Each row is a point. To make a cloud, some directions were put in groups of two or more. Within a group, all points are equally far from the middle, so they leave a hole (a ring in 2 directions, a hollow ball in 3). The other directions are filled evenly. Then the cloud was stretched, turned, moved and blurred a little. Count the holes, and give their numbers of directions, smallest first.
In the rows, 128 means zero.

Cloud:
[[188 116]
 [122 118]
 [126 125]
 [132 141]
 [104 108]
 [172 175]
 [ 82 129]
 [101  88]
 [ 81 166]
 [177 133]
 [160 157]
 [113  83]
 [109 124]
 [102 166]]
Holes: 0

Cloud (19 x 3):
[[ 92 140 108]
 [151  89 118]
 [ 83 112  90]
 [105  80 155]
 [103 113 158]
 [126 139 168]
 [ 70 105 135]
 [ 85  94 149]
 [126  87 158]
 [ 94 148 131]
 [155 115 167]
 [ 67 114 107]
 [ 87 140 122]
 [141  98 102]
 [116  81 157]
 [ 72 109 134]
 [130  62 141]
 [177 120 132]
 [104 100  85]]
Holes: 1 (2)

Cloud, 29 rows:
[[117 106  89  52]
 [149 174 114 152]
 [103 176 134 103]
 [105  73 148  78]
 [107  91  99 110]
 [155 149 116 102]
 [146 179 120 112]
 [151 200  94 102]
 [114 108 163 163]
 [117 185 118  90]
 [152 150  96  60]
 [122 104  96  48]
 [126 108 134 160]
 [148 151 147 146]
 [127 118 118 163]
 [115 121 125 164]
 [125 117  79 114]
 [129 157  98  56]
 [119 165 130 136]
 [136 137 122 107]
 [151 126  79 116]
 [142 181  92  96]
 [122 102 114  80]
 [103 131  65  98]
 [ 75 108  95 112]
 [140 124 136  89]
 [ 97 140  83  97]
 [126  98 148 113]
 [160 163 115 137]]
Holes: 0

Cloud (52 x 6):
[[116 164 127 176 173 157]
 [151 170 183 151 117 139]
 [ 77 152 152 168 106 151]
 [124  93 102 105 172 154]
 [130 105 167  80 183 131]
 [159 139 172 158 154 140]
 [ 87 168 106 167 101 114]
 [130  84 161  96 143 156]
 [134 186 125 160 170 146]
 [ 95 159 176 154 163 143]
 [ 91 103 140 108 114 173]
 [141 102 170  84 160 147]
 [102 128 169 103 194 118]
 [175 157 131 144 160 115]
 [113 171 131 144 156  84]
 [151 143  91 178 135 132]
 [143 199  97 124 107 139]
 [113 169 127  80 103 117]
 [ 93  94 137 119  95 135]
 [169 116 119 129 163 148]
 [129 119 140 151 174  87]
 [133 160 134 123 167 190]
 [120 122 164 174  98 125]
 [ 91 146  93 101 127 127]
 [102  88 104 113 178 142]
 [112  88 172 124 179 116]
 [107 174 106 184  80 132]
 [111 124 117 167  93  91]
 [102 126 186  86 157 135]
 [165 153 172 112 155 157]
 [137 199 100 126  89 149]
 [110 124 128 164  87  93]
 [ 98  75 147 140 176 136]
 [176 144 102 144 124 116]
 [104 181 174 154 103 123]
 [144 131 110 180 160 151]
 [122 201 161 160  89 136]
 [131  87 110 100 169 122]
 [152 172 169 103 100 150]
 [111 168 154 174 133 176]
 [100 152 177 144 179 130]
 [128 152 143 149 172  86]
 [ 80 131 103 153  98 113]
 [101 149 136 116 178  94]
 [110 179 110 167 156 119]
 [122 172 143 168 169 166]
 [105 139  97 181 102 107]
 [101  98  97 135 140 100]
 [119 133 145 134 177  82]
 [116 139 143 107 140 198]
 [ 72 115 136 134  97 145]
 [146 129 120 170 159 171]]
Holes: 3 (2, 2, 2)

Cloud:
[[159 135  93 141  70 135 114 113]
 [171 154 155 138 131 123  95 150]
 [191 105 119 118 174  73 113 140]
 [168 170  79 132 173 143 109 101]
 [125 163 104 111 167 101 147 182]
 [143 147 187 117  64 111 155 108]
 [ 76  93 141 132 108 151 145 107]
 [136 167 100  93 178  92 146 165]
 [137  86  92  86 115  77 128 103]
 [151  79 106 119 129 134 105 156]
 [151  63 155 126  93 105 129  92]
 [114 187 155 108 155 128 121 111]
 [113  94 143 109  65  80 118 139]
 [ 85 128 146 126  82 136 146 124]
 [152 136 109 161 162 130 137  81]
 [118 158 126  96 107  77  71  98]
 [207 161  91 124 147 128 154 142]
 [138 131 119 100  84  92 102 131]
 [178 161  91  95 155  99 155 146]
 [158 180 164 115 131 108 110 177]
 [151 186 142 151 150 149 147 161]
 [ 72 102 126 156 108 134 155 122]
 [ 98  92 147 115 116  90 183 114]
 [173 108  83 146 194 124 114 140]
 [130 169 131 135 107 166  89 140]
 [145 162 143 143 115 176 170  98]
 [160 106 184  88 134 119 133  64]
 [166  94  78  89 113 117 159 110]
 [174 105  92 162 178 141 144 130]
 [101 123 160 147 166 141 126  94]
 [138 172 153 135 172 119 144 110]
 [144 104 178 141 141 126 152 145]
 [109 126 163  95  74 123 163 103]
 [177 107 150  81  71 132 169 159]
 [156 112 152  51 108 140 168 126]
 [139 113 102 167 170  62  86 157]
 [145 100 135 130 146 108  84 106]
 [137 137  87 146  81 105  98 151]
 [169  93  80 150 168 155 100 119]
 [126 157 120 140 143  86 124  54]
 [112 125 183 145 152  85 148 110]
 [178 190 101 139 185  94 127 175]
 [133 106 131 148 172  86 164 169]
 [130 146 178 125  86 133 124  72]
 [104 113 121 173 145 135 138  41]
 [168 157 113 113 125  82 162 112]
 [190  68 139  92 131  88 139 162]
 [145  90  88 145 167 114 145 137]
 [120 122 149 103  93 139 164 142]
 [130 181 164 121 122 101 132 177]
 [138 122 136  84 121 121 197 125]
 [132 104  78 108  86 122 135  72]
 [107 102 137 105 120  78 185 121]
 [176 147 106 126 146 107 108  87]
 [153 159 176 123 141 139 151 110]
 [ 81 119 179 180 131  89 118 141]
 [159 163 148  87 121 112 101 126]
 [155  85  73 145  98 122 147 153]
 [181 145  73 127 116 145 134 127]
 [176 173 105 123 141  75  87 165]
 [209 121 165 114 125 122 133 134]
 [105 112 136 180 155 117 146 119]
 [168 180  86 139 170 110 110 141]
 [127  87 142 149 134 120 185 143]
 [ 88 123 127 128  88 124  91 151]
 [104 115 123 134 188  62 121  80]
 [ 89  85 118 135 114  97  72 120]
 [151  93 103 116  72 115 125 146]
 [152  63  98 122  99 115 129 123]
 [182 154 122 143 105 116  98 146]
 [119 139 134 180 180 132 132 132]
 [125  91 118 169 133 167 176 157]
 [ 96  90  81 156 139 148 144 100]
 [126 131 187 133 118 130 161  55]
 [132 167  95 107 165 102 142 152]
 [137 114 186 114 154 105 131 117]
 [120 157 171 141 173 124 108 126]
 [159 135 107 155 185 109 127 111]
 [122 186 124 181 175 149 116 138]
 [173 132 112  84 105  68 119 165]]
Holes: 2 (2, 2)

Cloud (96 x 9):
[[169 123 156 153 107 110 125 151 156]
 [ 94 144 135 144 173 109 145 127  75]
 [137 138 138 135  62  92  98 183 102]
 [185 174 131 172  81 107 136 159 143]
 [113  89 110 105 114 127  83  92 167]
 [143 129  86 131 129 147 111 101 127]
 [ 94 109 195 133 128 132  99 139  83]
 [127 136 143 110 160 126 176 181 111]
 [146 162 109  82  97 126 158 128  90]
 [116 156 159 107 151  84 117  97  80]
 [140 139 135 105 103 145 120  80 105]
 [131 120 133 155  88  80 145  85 119]
 [165 162 149 118 126  94 171  88  96]
 [132 108 109 137 183 113 113 134 157]
 [ 86  72 142 107 123  85  60 127 114]
 [114 152 109 201 110 109  78 138 123]
 [108 127 156 103 139 155  92 111 111]
 [114 114  90  88 100 120 164  77 134]
 [ 72 125 135 110 106 107  91 193  85]
 [130 130 133 190 113 120  95  62 119]
 [108 117 165 142 101  83  98 172 124]
 [129 147 117  90 116 157  84  31  67]
 [ 91 125 180 138 105 159  78 145 141]
 [ 75 130 156 145 105 171 112 131  96]
 [ 91 134 170 131 130  77 141 207 129]
 [124 105 144 126 147 110 120 162 163]
 [124  71 189 108 172 114 155 126  93]
 [111 131 153 140 155  85  84 113  94]
 [119 120 158 148  78  90 167 190 156]
 [ 88 123 154 120  85 103 115 169 102]
 [103  94 113 142 132 137 138 155 165]
 [ 67 133 128 141 159 103  62  96 106]
 [ 94 136 125 102  87 142 106  70  97]
 [134 116 134 100 140 117 125 210  90]
 [155 140  87 172  72  85 103 106 155]
 [ 91  90 150 129 154 120 161 144 155]
 [ 80 126  82  90 150 166 128 179 105]
 [ 73  91 145  59 122 121  91 137  71]
 [119  82 146 121 111  87 105 151 132]
 [101 106 121  98 137  81  78 121 148]
 [128 127 101 117 122 132 158 199 112]
 [114 170 126 108  86 101 143 123 157]
 [ 93 139 117 125  96 168  92  68  83]
 [ 73  98 101  86 172 103 148 157 108]
 [133 129 112 184  72 116 130 120 146]
 [ 90 118 120 150 109 153 141 125  81]
 [126 118 171 120 130 119 138 139  68]
 [122 120 120 154 105 114  99 134  93]
 [119 143 118 148 133  91 132 199 142]
 [114 152 139 103 148 140 106  81  74]
 [116  77 178 142  74 138 149 109 138]
 [ 78 134 165 155 138 111 100 117 126]
 [ 71 124 179  98 169 137 102 122  90]
 [123  90 145 119 119 144  42 143 104]
 [ 87 144 212 113  71 118 106 140 117]
 [115  90 142 110 137 129 100 109 110]
 [125 164 152 138  95  78 197 172  99]
 [109  94 159 147 101 125 151  93 121]
 [143  78 161 112 159 155 122  96  91]
 [105 148 149 154 105  94  68 151 102]
 [130 125 123 141 169  93 146  86 106]
 [132 178 126 145  73 129  69 150 144]
 [115 129 153 158  45 132 146 118 127]
 [127 102 108 118 109 170 173 121 113]
 [150 155 141 121  64  86 154 199  94]
 [121 157 206 128  75 114 110 135 115]
 [125  74 137 100 107 117 117 167  87]
 [101 153 133 103 126 156 150 186  97]
 [162 164 148 104  94 135 112  82 107]
 [ 65 143 119  80 118 106  88 127 149]
 [101 141 112 167 121 119  66 116  88]
 [100 116 160 102 172  93 157  99 148]
 [107 170 184 147  85  84 140 124 100]
 [102 154 127 175  81  99  90 186 101]
 [ 89 125  83  89 100 162 111 136  93]
 [108 164 121  52 126 141 148 113  97]
 [135  58 141 128 141 112 112 153 121]
 [149 119 134 173  95 103 144 168 106]
 [121  93 177 117 132  84  95 175 113]
 [116  83 158 125 146  82 124  76 142]
 [116 151  85 151 158 122  87 127  74]
 [129 173 131 165 131 109 165  92 129]
 [ 98 163 151 155  44 111 118 140 117]
 [137 193 115 141  96 116 170 130 147]
 [107 124 106 150 151  90  65 152 149]
 [143 115 162 128  85 126  91 105 132]
 [ 94 146  87 135 118 155 124 125  75]
 [118 164 100 103 106  98 152 146  69]
 [146 165 155 117  59  98  88 152 134]
 [ 88 134 153 116 142  77 147 223 139]
 [114 140 183 146 127  87 133 123  96]
 [140 181 171 145  92  75 164  91 138]
 [136 156  79 133 107 135 177 101 141]
 [110 123 124 126 103 153  85 163 122]
 [113 149 135 161 132 148  80  54 128]
 [158 150 125 160 124  97 132  91 146]]
Holes: 0

Cloud (90 x 9):
[[136 124 139 169 133 126 161 117 155]
 [103 160 135 138 119 155  57 153  56]
 [190 145 132 140  90 117 141 125 156]
 [178 160  91 128  87 110 139 172 176]
 [105 100 120 132 124 147  54 117  88]
 [ 91 108 180 130 106 159 162 114  87]
 [127 182 104 156 119 106  93 131 153]
 [ 97 147 143 110  91 149 163 135 156]
 [111 172 127 100  79 140 177 124 165]
 [ 84 141 145 146 114 149 153 109 116]
 [180 172  67 168  76  69 110 149 144]
 [ 81 193 151 129  96 112 102 169  82]
 [ 84 129 144 152 162 153 109 101  68]
 [148  94 148 133 107 157 190  83 127]
 [145 110  92 161 136 153 125 129 156]
 [ 50 150 153 119 145 163 118 122  62]
 [163 150  88 187  57 100 131 135 151]
 [151 175 146  98 100 139 174 153 144]
 [ 69 186 116  77 110 171 169 119 106]
 [ 94  98 145 118 132  98 141 149 145]
 [113 118 114 146 129  95  85 127  91]
 [176 196  99 119  86 119 182 150 180]
 [137 133 133 169  88 147  65 155 109]
 [129 151 149 188  91 103  83 167 100]
 [156  93  75 184 126 130 122 127 178]
 [119 174  93 103  59 126 161 152 147]
 [165 142  53 154 104 117 130 168 145]
 [162 152 164 169 106 133 149 112 158]
 [168 144  90 195  78 110 104 155 124]
 [139 186 134 112  94 124 175 129 149]
 [155 128 146 133 115 174 172 117 121]
 [125  76 112 165 111 149 143 108 127]
 [ 96 134 144 114 121 132 169  71 133]
 [137 145 149 144 134 146 142 132 147]
 [ 91 158 130 102 120 149 118 151  53]
 [136 165  76 153 117 107  68 168 118]
 [154  98 150 118  91 134 155  91 149]
 [154 156 116 167  99 104 184 155 155]
 [118 155 143 151  61 114 105 153 139]
 [123 127 112 179 109  89  99 131 139]
 [148 121 125 109 105 107 176  81 146]
 [106 133 143 153  92 135 116 149 152]
 [126 173 130 114  91 130  81 175 116]
 [ 93 105 181 141 171 131 117  98  88]
 [149 107 182 145 111 152 196  88 167]
 [115 158  97 121 126 148  95 179 109]
 [120 169 139 127  64 109 132 197 134]
 [112  91 139 118 121 172 135  84 105]
 [140  95 166 148  98 127  82 112 129]
 [148  68 123 145 136 162 146  59 130]
 [134  94 155 131 149 102  81 118  98]
 [136 116  96 127  97 111 149  99 160]
 [190 122 115 138  95 141 176 116 159]
 [166 141 125 112 122 125 195 104 183]
 [ 92 130 156  98 121 143 149 110 166]
 [127 107 130 161 147 137 122 128 186]
 [181 117 120 192  81  93 117 128 149]
 [ 90 143 149 127  78 158  94 156  95]
 [113 172 131 171  69 146 114 156 123]
 [148 205 115 106  65 141 156 155 122]
 [146 213 142 129  73 142 131 130 109]
 [122 154  98 142  54 152 129 162 132]
 [133  65 140 187 165 142  85 103 137]
 [136 146 100 136  59 131 155 115 136]
 [132 206  95 114  75 139 173 138 142]
 [118 205 104 124 105 104 115 192 142]
 [119 179 118 133 104 135 150 134 105]
 [107 150 163 108 129 129  96 143  90]
 [ 74 134 166 116 158 159 137 115  67]
 [ 97 103 130 158 159 123 156 128 114]
 [ 95  94 124 123 105 125 146 128  90]
 [125  96 144 126 155 150  73 129  82]
 [157  75 133 159  89 137 156 117 156]
 [171  98 116 131 137 154 167  80 127]
 [ 52 147 178 110 111 181 182 161  85]
 [ 89 141 111 153 143 108  78 195 103]
 [111 147 119 146 107 139 168 154 102]
 [128  75 142 126 114 129 153 131 115]
 [102  83 120 128 157 145  81 134 108]
 [116  97 159 172 167 127 130 138 136]
 [145 178  78 156 105 103  91 177 181]
 [187 163  91 184  92 102 137 113 144]
 [105  89 138 120 136 122 135 151 108]
 [ 88 145 147 171 110 107  61 154  91]
 [102 142 123 124 127 136  85 154  64]
 [110 146 127 107  83 103 145 133  90]
 [147 141 151 111  93 148 142 121 154]
 [104  83 151 160 144 142 137 113 147]
 [143 137 116 154  96 179 185 134 153]
 [108 130 115 123  96 118  90 143  47]]
Holes: 0
